Each row is a point. Any point is a mix of the corners, with weights that add up to 1. It lies inside the corners' shape when no weight is negative. Is each point inside? If not, which corners have a negative weight?

Corners:
(1): [ 1 81  2]
(2): [44 12  9]
(3): [-25 -47  36]
(4): [-32 -16  -8]
Points:
[13 34 17] -> outside (4)
[30 40 20] -> outside (4)
[ 4 56 10] -> outside (4)
[ 21 -10  11] -> outside (1)
[-18 -28  23] -> inside
[ 5 63  4] -> inside
[ 7 -4 12] -> inside
[10 51  5] -> inside
[10 42  5] -> inside

Corners:
(1): [  5 -17  28 -41   8   3]
(2): [ 38 -52 -27 -20   6  -3]
(3): [ 14  -2   2 -24 -25  33]
(4): [45 32 -4  6 16 10]
(5): [ 53  29   3 -30 -43 -10]
(6): [ 62  20  19  60 -18   5]
(7): [-95   3   0 -26   3   3]
Points:
[ 16  20  15   4 -16  11] -> outside (2)
[ 40  22   0 -13 -12   1] -> inside
[40  5  1  6 -7  5] -> inside
[  8 -50 -20 -30  12  16] -> outside (5, 6)
[-39   8   1 -21  -7   2] -> inside

Corners:
(1): [-33   5 -11 -12 -52   0  34  43  19]
(2): [ 13 -12 -36  79 -69  48 -26 -25  36]
(3): [ -5  50 -17  20 -76 -32  14   9  32]
(4): [-17  30 -68  57 -11  43  20 -27  12]
(5): [ 39   0  15 -35   5  -5   8  -4 -50]
(6): [ 82  21  25 -21  25   5 -18  60 -35]
(7): [-22  19   1  34 -23   6  54  -6  56]
(8): [ 26 -14   8  -7  35 -47   8  37 -38]
(9): [ 29  33  38 -11  30  32 -94  -3 -41]
(10): [ 25  19 -45  -9  20  53 -71 -39  22]
Points:
[ 18  15  -9   9 -10  23 -42   2 -15] -> outside (7)
[ 22  14  11 -15   2  -9   3  19  -3] -> outside (2, 4)
[22 10  6  4 -7  4 -8 15  0] -> outside (4)
[ 15  17 -13  24 -39   5  -6   2  11] -> inside
[  8  12  11 -11 -21  -1  -9  18   7] -> outside (4)
[ 11  22 -22  24 -37  16  19   3  25] -> outside (8, 9)
[ 22  18  10 -10 -10   6 -27  14  -6] -> outside (4)

Corners:
(1): [  9   3  49  -5   8  42 -14  10 -20  32  -4]
(2): [-69  55  -7  40 -10 -37  12  -4 -10 -14  42]
(3): [ 59   5  34 -11  37 -12 -14   9  -4 -14  -4]
(4): [-41  13 -95  50  -3 -14  11 -40  11   3   4]
(5): [ 27  -7  36  23   2 -25  12  51   0  31  17]
(6): [ 38 -32  27 -39 -14  -6 -21  27 -22  -2  27]
(7): [  4 -10  37 -27 -12   2  -6  24  39 -11 -13]
(8): [-75  20 -63  33  41  -8 -13  -1  34  -3  51]
(9): [ 48  22  42 -67  13 -19  -8  14   7  65  -8]
(10): [-42  34 -65  28  11   3  67   5   7  -9  44]
(11): [-58 -20 -51  23  15 -11  24  41 -24 -31 -28]
(12): [-76 -50  -3  33  24 -25  39  -9  -8 -24   4]
Points:
[ 20 -35  -3   8   3   0  23  18 -10 -11 -13] -> outside (2, 8, 9)
[  3 -11  18 -16  32   8  -1  29   9  12  13] -> outside (2, 4)
[-12  17 -31  17  23 -30  18  -1  14  -3   2] -> outside (1, 6)
[ -5   2   0  10  16 -14   7   4  -2  -8   8] -> inside
[-17   7  -2  10   9  -5   5   2   4   4  17] -> outside (11)
[ 7 -2  5  0 20  4 -5 -1 -2 26 20] -> outside (2, 7, 11)
[-16  11   4   2  21 -12  26  26 -13  10  28] -> outside (4, 7)
[-24   5 -32  24   4 -10   8  -1   3   2   6] -> inside

Corners:
(1): [-13  35 -10 -20  36  15  40  -6   4 -17   3  36 -56  12]
(2): [ 13 -28  19 -38  10  65  25 -10 -20  14   7  19 -16   4]
(3): [ 44 -38 -55 -29  21  41  19   1   5  -7  -7  23 -38 -29]
(4): [ -4  50   7  36   2 -10 -45   7  70   9  32 -40  44 -24]
(5): [ 18 -48  -2   4  39  28  19  -4  13 -20 -74 -17 -25   9]
(6): [-25 -16  23  25  -9 -14   1  47  43  37 -11 -21   2 -80]
(7): [-13 -63 -26 -12  -2  30 -22  -1   1  12 -49 -28 -95  -1]
(8): [-18  11  41 -58  88  53 -11 -40 -36 -27   3  30 -39 -40]
(9): [ 42 -10  36  41 -23  -5  -2  -6  41  23 -36 -37 -47 -73]
(10): [-14   9  25   2 -35 -12 -42   4  55 -13 -45  21  -6 -22]
(11): [ 15   0  51  -3 -12 -63 -11  27  17 -53  23 -12   2 -19]
(12): [ 22 -21  27  64   4 -38 -56  24  41  72 -23   5 -26 -53]
(13): [-18  26   0 -21  30  26  10 -18 -73 -21 -27  17  -2 -30]
(14): [ 46  -4  26  22 -13   1 -35  82  49  17 -54 -21 -42 -28]
(15): [ 26 -10 -28 -71  18   1  34 -26   4  20 -35 -25 -18  17]
Points:
[  4 -28 -14 -20 -11  12  11  -8  13  17 -46   7 -31 -11] -> outside (4, 8, 11, 14)
[  9   7   2   4   9   3 -15   3  32  11  -3 -14  -2 -21] -> inside
[ 17 -24  21   5  16  19   3  18  -5 -14 -28  27 -36 -42] -> outside (4, 7, 15)
[  5 -21   3  -8  10  13   0   8   8   5 -30  -3 -40 -23] -> outside (4)
[  1   4   7   0  12   3  -2   4  14   5 -16  11 -29 -19] -> inside
[  4 -11  -3 -10  10  12  -2  -2  15   6 -22 -11 -33 -11] -> inside

Corners:
(1): [ 17 -26 -15  20  28  10 -21 -31  16  21 -14 -44  22  27 -12 -61  -6 -16
  -2  -7]
(2): [ 31 -19 -38   7 -23 -38   8  14  54  -7  -1  76 -24   2  53 -24  14  12
   3 -13]
(3): [  5  -5 -29 -15 -18 -26  21 -13   0  13 -52   9 -26 -53  63 -12  30  14
  18  24]
(4): [  3  31   3 -18  53   9 -26  24  20  47  35  -6  23  19  31 -38 -26 -29
  18  38]
(5): [  9 -27  31 -24 -76  57  19  23 -22  11  64 -33   3  36 -33 -30  73 -11
  13 -55]
(6): [ 40 -15 -25  -2 -14 -14  54 -33  13 -22 -24  53  43   2  51   9  -4  35
  21  69]
(7): [ 43  32  45   5 -39  94  -3 -15  -6   3  64  18 -24   2 -48 -12  84   6
   3 -63]
(8): [ -4 -42 -28  -9  18  11  23 -10  56   0  -7  21 -24   2  43  35  29 -43
 -23  22]
(9): [ 19  19  25  47  14 -14 -16  15 -23   9  44 -80   8  18   5   2 -31  -7
  13  -4]
(10): [ 26 -77 -32 -21  35 -42  -2   6   9  -5 -16  48 -25 -30  17  17   1  53
   3  42]
(11): [ -3 -34 -31 -20  12 -14  53  -8  26 -50 -28  29 -37 -34  29 -21  -2 -17
  71  24]
(12): [ 25 -31  -6 -57  -8 -16  -2 -25  20 -41 -41  47 -38  18  63   4 -34  13
 -15  17]
(13): [  1 -15  38   3  56  -7  13  19   3 -16  17 -44  65 -22  38 -37 -12   5
 -18 -15]
(14): [  2  33 -11  -4 -46  40 -16  35 -67 -13  22  30  15  17 -61 -16  86 -42
  -5 -64]
(15): [-30 -14 -65 -28  -9   3  -7 -21  47 -32 -14  36  -3 -20  28  18 -11  42
  38  -4]
(16): [ 25   6 -27  26  57  22 -22  13 -44 -10  71 -54  15  10  58 -59   9  14
 -22  17]
(17): [ 18 -26 -34 -14 -26  10  28   2  18   1  -1  28 -13 -49  11 -32 -38  -1
 -32  38]
(18): [-35 -17  18   3 -30  -4 -16  -9  41 -44   5  36 -31  -1  -1 -25  31  11
  -3  46]
(19): [ 15  -4  28  27   0  67 -15  61  -7  -6  -5 -36  14  19  28 -32   1   2
   9   1]
(20): [ 24  40   1 -31 -25  35  44  44   1 -23  22 -19 -31  45 -68 -30  74  20
 -17 -55]
(21): [-37  11   9  30  30  26  22   1 -25  32  17  -5   0  30  21 -45 -16  21
  -2 -31]
Points:
[  8  -6  -8 -10  -6  10  10   8   8 -10   6  12  -8  -5  16 -14  12   6
   5   4] -> outside (1)
[  7 -13   5  -6  19  -1  53   5  20   9  59  15   5 -31  23 -24  41  21
   5  22] -> outside (1, 9, 12, 14, 15, 19)
[ 80  13   8 -15  -6  30  14  39 -26   0  39  -6 -27  30   9   0  67 -31
  16   1] -> outside (1, 13, 15, 17, 18, 21)
[ 11  -7 -11  -9   0   3  13  -1   7  -8  10  11  -6   3  15 -18  10   8
  -2   1] -> outside (19)
[  2  -2 -26  -9  11   8  11  -2  26 -13 -11  28  -6  -9  33 -24   5   4
  -2  17] -> outside (5, 9, 10)

Corners:
(1): [ 22 -33  46  27   6  31  39  42  -2  37   9  23   5  65 -34  11  11  12
  38  35]
(2): [ 42 -67 -30  20  14  49   1 -14  -7  50  52 -11   6 -12 -16   2  37  64
 -35  19]
(3): [ 29   6  -5 -33  -3  74 -15 -43 -59 -29  -2  21   6 -11  49  -7 -16  -3
  27  -5]
(4): [-49 -13  -5  -4  68   4   8 -33  33 -22  -7  13   5  15 -12  26 -40 -13
   7  11]
(5): [-25  12 -21   3  29  -8  39   9 -33   5  38   6  -5  -1 -17  11 -48  22
   8  -8]
(6): [-21 -37 -61 -28  26  64 -19  15  -7  -5  19 -22 -59  29  21 -23  62  28
   0  13]
(7): [  1  -1 -55  42  25 -24 -22  58  57 -20 -28  52 -14  46  10  26  20  14
 -22 -18]
(8): [-20   3  27  28 -25  35  46  43 -25  39  55 -18  13  13   6  22  86 -21
  15  21]
(9): [  3  -9   6  -7 -11  11  -4  17  -3  12  42  -3 -40 -24 -21 -35  49  28
 -14  -6]
(10): [  3 -13   7   0 -58  17  12 -21  32 -13   2   5  -9  -1  62 -12 -74   0
 -15  32]
(11): [-27 -12  11  12  39 -46  50   8 -30   6 -43 -46  18  67 -13   1 -16  35
  15 -25]
(12): [-23 -28  58  48  -2  52 -15  50  55  14  37  55 -46 -19  44 -16  -2  -1
 -30 -52]
(13): [-29 -47 -44  51  32  -9  29  -8 -45  24  43 -19 -13 -11   9 -40  35  -2
 -14  12]
(14): [-16 -32 -28  43 -60  21 -33  14 -42 -65  -8 -12  21  54  47  -6 -18  39
 -18   8]
(15): [ 23  -8 -11  -1  31 -16 -53  22  16  34  38 -62  40  28  -7  -7  -8   3
   3 -17]
(16): [  1 -21  15  46  -9  26   3 -43 -36 -23  26 -27 -56 -12  39  15 -18  -8
   9   8]
(17): [ 30  12   0  -1 -48   7   0  39  -3 -62  30 -49  37  27  45   9  22   9
  69 -19]
(18): [-12   6   5  43  -3  10 -17  12  -1 -26  57   2  15  12  75   1   1  37
   4  52]
(19): [-41 -45 -27  48  82 -31 -32  17 -22  38  10   0  15 -28 -13  45  16  35
  36   3]
(20): [-65 -73  14  26  19 -69  44  -2 -67  15  16  45 -19  29   2  -2   0  -4
 -35 -86]
(21): [ 40 -56  28 -25  25   0  27  72  20 -19  -3 -26 -12 -14 -21   9  20 -15
 -23 -11]
Points:
[ -3 -12   2  11  21  15  12  57 -25  17  57   9 -30  -6   1  -2  63  -6
  17 -19] -> outside (2, 4, 10, 11, 14)
[-12 -39  -2  12  23   9  23   7 -37  10   9   6 -18  24 -17  -8  16   7
 -17 -26] -> outside (10, 17, 18, 19)
[  6 -16  -4  19 -19  35 -19  10 -16   0  23   0  -5  22  35  -2  20  27
   7   1] -> outside (4, 5, 13, 21)
[-17 -38  -8  11  26   5  10  17  -8  27  13   6 -15   8 -15  -8  18  13
 -20 -14] -> outside (16, 17, 18)
[-16 -14   1  15  15   5   2   8 -10  -1  23  -4 -17  -7  19   0   6   2
   2 -13] -> outside (1, 2, 14)

Corners:
(1): [ 22 -11 -17   1 -14 -11  -4 -27 -23 -16  -9  32 -42  28 -19  47 -23   6
 -20 -18]
(2): [ 14  42   9 -12 -21  93 -30  15  25  39 -46   6 -20  37  20   1  11  23
  -1   3]
(3): [ -5  12  15   7 -25 -64  28  -4 -46 -76  17 -29 -11 -47  22 -20  13  -2
  22 -36]
(4): [ 35  26 -23  -4   7  54 -48  68  25  -6 -22   7 -22  23  20  17 -33  26
  -9  23]
(5): [ 31  -4  -9  14  17  46 -38 -27  36  41  -7 -22 -40  31   2   7   5   3
 -12  40]
(6): [-32 -12 -28  -2  10  -1 -17 -24  -7 -14   9   7  15  50  -7  43  20   5
 -31  26]
(7): [ 19  -4   7  12 -32 -16  17  -9  13 -19 -48 -35  -6  21  11  18 -27   2
  25  12]
(8): [ 32  19 -36  -2  -6  -7   7 -20  12  27   5  35  54   3 -47   9 -16  21
  18  27]
(9): [ -5  -4  -5 -18  -8  20 -21  24  70  22   5 -16 -29  33  13  -2 -11  28
  29   1]
(10): [ 21   4  -3 -36 -56 -54  19  25 -38 -28  -1  22  40 -28  29  -4  31 -32
 -15  -9]
(11): [-31 -19 -23  13 -57 -60  -3  39 -38 -34 -29 -16  33 -75   8 -16  -8  -8
 -14 -46]
(12): [ 13  12  13  12  27  49  -1  -4  32  26 -17  22  -1  27   4  18 -43  25
  -6 -13]
(13): [  1 -11 -12   0  -5  81 -38  -6  35  14  10   9 -38  44 -12 -30 -21 -21
  28  13]
(14): [-22  22   3  35  -3 -95   8  33 -28 -13  16  -8  17 -48  39  11   0 -38
   5 -20]
(15): [ 40  30  10  15  -7  55 -28  -4  77  -5 -15 -11 -24  38   5  40   4 -13
   7   5]
(16): [  1   0 -10 -31  -4  -9  33 -31  -3 -23 -12  23 -10 -15 -43  40 -12 -20
   9  24]
(17): [ 25   3 -11 -16  22  47 -74  -1  28  18 -24  12  11  14  56  17 -21  14
  26  -5]
(18): [ -2   1  34  10 -35 -56  27  49 -69 -11  12 -31  11 -35   0  33  22 -16
  18  -9]
(19): [-16  15 -24 -26 -42 -17   7 -62  -9 -10  19 -23  20  10 -47  18 -51 -16
 -21  -8]
(20): [-22  -9 -57 -13 -86  -6  43 -11 -23 -39  21   7 -10 -18  27  18 -19 -21
  11  -4]
(21): [  7   5 -80   2  16  15  14 -18 -18   8 -16  -3  27  26 -27  32 -23 -16
 -28 -23]
Points:
[  3   4 -13   0 -15   3  -6   7   0   2  -8   1   4   5   1  18 -10  -3
  -2   2] -> outside (3)
[11 10 -8 -4 -7 11 -5 -4  7 -1 -5  2 -3 15  3 15 -6  0  3  5] -> outside (11)
[ -1   5  -8   3  -5 -20   0   5  -8 -19   3 -10  -5  -9   5  32 -11  -5
  -2  -9] -> outside (2, 7, 8, 10, 13)
[  6   6 -10  -3 -16  -3  -5   1  -6 -11  -8  -3   2  -3  11   7  -3  -3
   2  -8] -> inside
[  3   4  -5   3 -18 -19  -4   7  -2 -13  -1  -2   2  -6   7  14 -12  -6
   5   0] -> outside (2, 21)
[  5  12  -4  -5 -20  18  -4   5   0   3 -11   0  -3   8   5  13  -7   1
   2  -2] -> inside
[  7   3 -29  -2 -23  -6  -4   0  15  -8  -5   9  14  13   8  27 -21  -1
 -11  -9] -> outside (2, 3, 5, 13, 16, 18)

Corners:
(1): [  1  28  19  -1 -15   4  15  18  -2 -46 -46 -10   8  -9 -47  17  10  22
 -15 -32]
(2): [  0  -3   4  22  -6 -25 -10  30  -7   2  10 -18   5  13  20  18  -8  30
  -7 -10]
(3): [ 27  20   4 -24  -3  -2   6  19 -13  12  -3  -9  16  -7   9  -9   7 -14
  11  15]
(4): [ 27 -36  -5 -13  -8   5  14  -8  19   8  19 -16   1  69  26 -33  15  13
 -14  -5]
(5): [  8 -29  16  30  16 -61  11  13   1 -18  28 -21 -11   1   6  -8 -17   1
  -9  13]
(6): [  5  22   9  -7   8   6  -7   0   0  13 -11 -10   5  13 -16 -12   1  23
   8 -18]
(7): [ -3  -7   7 -33 -10  14   9  20  -8  11   3 -13  11   5  11  -5   0  14
  13  -7]
(8): [ 10   8   2   1  16   7 -11  19  -7  12  17 -12  10 -10   3   3  -2   2
  -3   9]
(9): [-19  -3 -20  15 -13  13   4 -16 -10  -4  16   8 -56 -14  -5   5  -7  12
 -14  10]
(10): [ 38 -21  -6 -30  10  25 -15  23 -16  14  12  10 -14   1   8  -3  10 -11
 -11  -8]
(11): [  5 -19 -17   9  -4  11   0  18   0 -41 -62  -6  -8  16  15  22 -19  -6
 -17  -6]
(12): [ 23  22   2  29  34  -3  15 -59  14 -13 -25  -8   7  -2 -25  12  -2 -13
   0 -12]
(13): [ 21  16   6 -22 -11  23 -14   9  -5   6  11  -6   6  -6  21  -1  -1 -14
 -14  -3]
(14): [  9  10  22 -27 -15 -19   6   6  50   0   9 -23  12  19  10  -2  32  13
 -27 -10]
(15): [ -1  -1 -13   6  -7  11  10   0  13  13   3   5  -8 -10  10 -20   3   4
  -4 -14]
(16): [-15  14   0   8 -37   9 -21  -3  -3   0  22  95 -19 -11 -16  13  -6  23
 -13 -24]
(17): [ -5 -17  21  13 -11  -5   3  11 -10   6  28 -12  -3   3  15 -27   9  -7
  18   1]
(18): [ 13  25   7   1  24  19  -9  21 -15  -1   1  27   5  -5  21  24  -8 -22
  11 -12]
(19): [-14 -15  -3  11 -24 -16  18  -4 -10  -9  18  -6   5  26 -23 -22  -1  -9
 -11 -13]
(20): [ -1   4  15  15  22 -62  30   2  -9   6  -3 -12   9  10  14  -7  -4   4
 -19  19]
(21): [  6 -15 -13  16  -5 -11   0  -1  -5 -50 -17  -3   5  -1  10   7  20  14
 -18   0]
Points:
[  7  -2   1   8  -3  -7   5  -3   1  -8   0  -1  -6  10   1  -3   1   2
 -10  -6] -> outside (7, 8)
[  8   1   2   3  -3  -3   1   5   0  -8  -1   1  -2   6   3   0   4   4
 -10  -6] -> outside (7)
[ 7  0  2 -5 -5  2  2  5 -2 -4  2  2  0  4  3 -3  4  1 -7 -5] -> outside (2)

Corners:
(1): [-32  42 -46 -78  52  40  30   7 -30  50 -37  13 -41  26 -29  15  -2 -26
  24  38]
(2): [-39  24   5  38 -31   6   9  -9  24  25  -7  -5  48   5  13 -16  45  -1
  -6 -37]
(3): [-18  20 -41 -43  41  39  22  41  35  14 -55  12  14 -18 -12  -3  25  18
 -41 -40]
(4): [ -7   1  22  19 -14 -24 -41 -31  -3 -34  25 -27  12  -1  18 -39  10  54
 -53 -29]
(5): [  1  38 -61 -37  45  34  57  44 -39  44   8 -27  -9  29 -76  31 -28 -21
  36 -21]
(6): [  8  26  56  17 -42  13  25 -30  11 -11   7  15  33 -14  29  21  35  49
  23 -38]
(7): [-32 -78 -52 -58  26 -41 -38  11 -23 -22  23 -11 -18 -13  10 -35 -12 -35
  13 -32]
(8): [-30  14 -28 -60  21  45  27  71  -4  61 -27  48 -25  29 -64  67  18  11
   3 -49]
(9): [ -3   8 -12 -55  24   2 -20  79 -32  42   9  23   1  21 -17 -10 -39 -28
 -15  29]
(10): [-29  -5 -12  -9 -14 -22 -19 -44   7 -36  23  -1  71 -27   0  41  16  43
 -19 -23]
(11): [ -2  35 -40 -33  81  72   2  26  -9  39  -4  60 -10  31 -77  33 -51 -13
  38 -16]
(12): [ -3  26 -15  13 -57 -50  18 -30  40 -13   9  21   4 -12  -7   0  16  33
  -4 -24]
(13): [ 26  23  29  -5 -22   1  15 -47  94  39  13 -14  42   7   4  36   8  64
  36  -3]
(14): [ 26  13 -27  51 -56  15   8 -19  21  54  43   1  38 -17  22  25  70  67
   5 -31]
(15): [-14  16   0  44 -34   1 -10  -8   6   1   8 -17  -1 -30  66  41   2  49
  -8 -21]
(16): [-24   2  26  -3 -20   0 -65 -18  19 -39  43 -61 -26 -56  14  35  20   6
 -24  16]
(17): [  6 -24 -38 -46  64  24  65  47 -20  15 -56  51  -4   7 -31  56  57 -29
 -50 -36]
(18): [-53 -52  -1  20 -22  -8 -31   8  -9 -65  37 -26  -9  -3  30 -15  -8  48
 -34  31]
(19): [-33 -43  -1 -13  12 -17 -55  10 -37   7  -4 -17 -23 -55 -32 -24 -55  24
  24  28]
(20): [-33 -64 -15 -19 -39  25 -28 -38 -19 -24  17 -11 -21 -26  14 -26 -46 -10
 -39   2]
(21): [  7 -47 -45  -6 -51 -21 -85 -20  -2 -59   1 -43   6  12  13 -39 -19  -5
  -1   1]
Points:
[ -8   5 -11   3  -5  17  -7   3   6   5   8   5  10  -3 -11  15  -1  26
  -4 -14] -> outside (1, 7)
[-12 -10  -4   1  -5  -2 -17   6  17   1  10  -5  19 -12  10   8  22  25
  -7 -24] -> outside (1, 5, 12, 20)
[ -8  -2  -9 -18   4   1 -15  10  -1  -2   1   0   7  -7  -9   9 -10   3
  -6 -20] -> outside (1, 14, 18)
[-16  18 -18  -5   2  14   2  17  -4  10   1   6   6  -6 -13  27  12  14
   0  -8] -> outside (4, 7, 13, 20)
[-10  -2 -15  -2  -7   1 -12  -4   2  -1   9 -11   7 -10   0   2   3  14
  -3  -9] -> outside (8)
[-14   3 -18 -14   3  10   3   4   3   2   2   1   5   1  -5  12   7  11
  -9 -15] -> outside (19)
[-12 -14  -2  18 -37  -4 -28 -34  10 -13  21 -36  20 -25  32  -9  14  35
  -1  -8] -> outside (8, 9, 11, 12, 17)
